Each row is a point. Examples show where two turns around zero, p and q, send a point. Where does a point land after both, in the order given? Backwards means that the second turn is done in reverse. Each puzzle has new turns, and all numbers are rounded.

Turn p:
[-.40 -.23] -> [-.40 -.23]
[.01 -.19] -> [.01 -.19]
[.40 .42] -> [.40 .42]
Turn q:
[-.44 .33] -> [-.55 -.07]
[.41 .40] -> [.01 .57]
[.13 -.26] -> [.27 -.09]
[.14 -.01] -> [.11 .09]
[-.23 -.45] -> [.15 -.48]
Where do these land?
p, then q backwards: [-.03 -.45] -> [-.33 -.30]
p, then q: [.13 .06] -> [.05 .13]
p, then q: [-.24 -.34] -> [.07 -.41]
q, then p: [-.32 .33] -> [-.46 .01]
p, then q: [.46 .40] -> [.04 .61]

Turn p:
[.02 .19 .12] -> [-.03 .22 -.06]
[-.54 -.32 .15] -> [-.23 -.12 .59]
[.08 .53 -.26] -> [-.28 .17 -.50]
[.44 -.40 -.01] -> [.53 -.26 -.03]
Turn q:
[-.63 .28 .05] -> [-.39 .29 .49]
[-.20 .51 .11] -> [-.03 .51 .23]
[.09 -.51 -.22] -> [-.12 -.50 -.23]
[.17 -.06 -.25] -> [-.06 -.05 -.30]
[-.04 -.35 .07] -> [.00 -.35 .07]
[.61 .12 .24] -> [.60 .09 -.26]
Where do these land?
p, then q backwards: [.12 -.18 .19] -> [.08 .04 .28]
p, then q backwards: [.68 .13 -.61] -> [.77 -.34 -.37]
p, then q: [.05 .05 -.18] -> [-.15 -.09 -.08]
q, then p: [-.32 .19 -.23] -> [-.37 .18 .14]
p, then q: [-.38 -.28 .37] -> [.40 .04 .45]
p, then q backwards: [-.16 .09 .45] -> [-.22 .39 .18]

Turn p:
[-.21 .04 -.03 .58] -> [-.07 -.43 -.39 .19]
[.31 -.14 -.63 -.35] -> [.44 .04 .22 -.63]
[-.31 .15 .28 -.49] -> [-.47 .45 .12 -.06]
[.13 -.04 .07 .04] -> [.10 .00 .06 .11]
[.31 -.12 .36 -.05] -> [.13 .13 .29 .35]
[-.13 -.12 .15 .13] -> [-.16 -.15 .03 .15]
[-.10 .23 -.21 .13] -> [.03 -.03 -.32 -.14]
Turn q:
[.18 .40 .26 .00] -> [-.28 .30 .07 .29]
[-.19 .10 .17 .28] -> [-.31 -.12 -.21 .05]
[-.52 -.05 -.18 .21] -> [-.15 -.20 -.34 -.41]
[.44 -.31 -.04 -.11] -> [.43 -.09 .22 .26]
[.33 -.25 .02 -.40] -> [.34 .01 .45 .09]
[.13 -.18 .04 -.28] -> [.17 -.03 .31 -.01]
[-.37 .30 -.27 .31] -> [-.20 .13 -.52 -.26]
Where do these land?
p, then q: [-.13 .37 .05 .13] -> [.14 .17 -.29 -.19]
q, then p backwards: [.09 -.75 -.12 .17] -> [.30 -.33 -.33 .55]
q, then p: [-.14 -.06 -.14 -.18] -> [.00 .22 .15 -.04]
q, then p: [.14 .54 -.17 -.14] -> [.01 .33 -.50 -.04]
p, then q: [.04 -.09 .38 .02] -> [-.24 -.15 -.23 .13]

Turn p:
[.02 -.37 -.13 .21] -> [-.02 -.43 .11 .02]
[.35 .00 .24 -.02] -> [.38 .02 -.14 .13]
[.03 .11 -.32 -.12] -> [-.28 .03 -.15 .16]
[-.50 .36 .24 .14] -> [-.09 .44 .43 -.27]
[.10 -.11 -.03 -.22] -> [.01 -.07 -.25 -.04]
Turn q:
[-.23 -.55 -.25 .23] -> [-.43 .06 -.39 .37]
[.16 .09 .03 -.02] -> [.13 .02 -.01 -.13]
[-.36 -.12 .03 -.27] -> [-.28 -.29 .18 .13]
[.16 .32 .16 -.10] -> [.28 -.02 .20 -.21]
[-.09 .39 -.04 -.03] -> [.05 .15 .35 -.12]
[.44 .19 -.05 -.03] -> [.25 .11 -.10 -.38]
[-.08 -.33 .12 .22] -> [-.01 -.04 -.24 .34]
Where do these land?
q, then p backwards: [.19 .05 .16 .12] -> [.16 -.01 .22 -.04]
q, then p: [-.30 .09 .16 .14] -> [.24 .02 .29 .05]
q, then p backwards: [-.25 -.07 .00 .15] -> [.09 .18 -.19 .12]
p, then q backwards: [.75 .05 .22 -.35] -> [.43 -.37 .37 .53]
q, then p: [-.23 .09 -.01 -.08] -> [.13 .03 .14 -.17]
p, then q: [.06 .07 -.44 .04] -> [-.17 .18 .05 .38]
p, then q: [-.23 -.29 -.08 -.01] -> [-.19 -.32 -.04 .07]
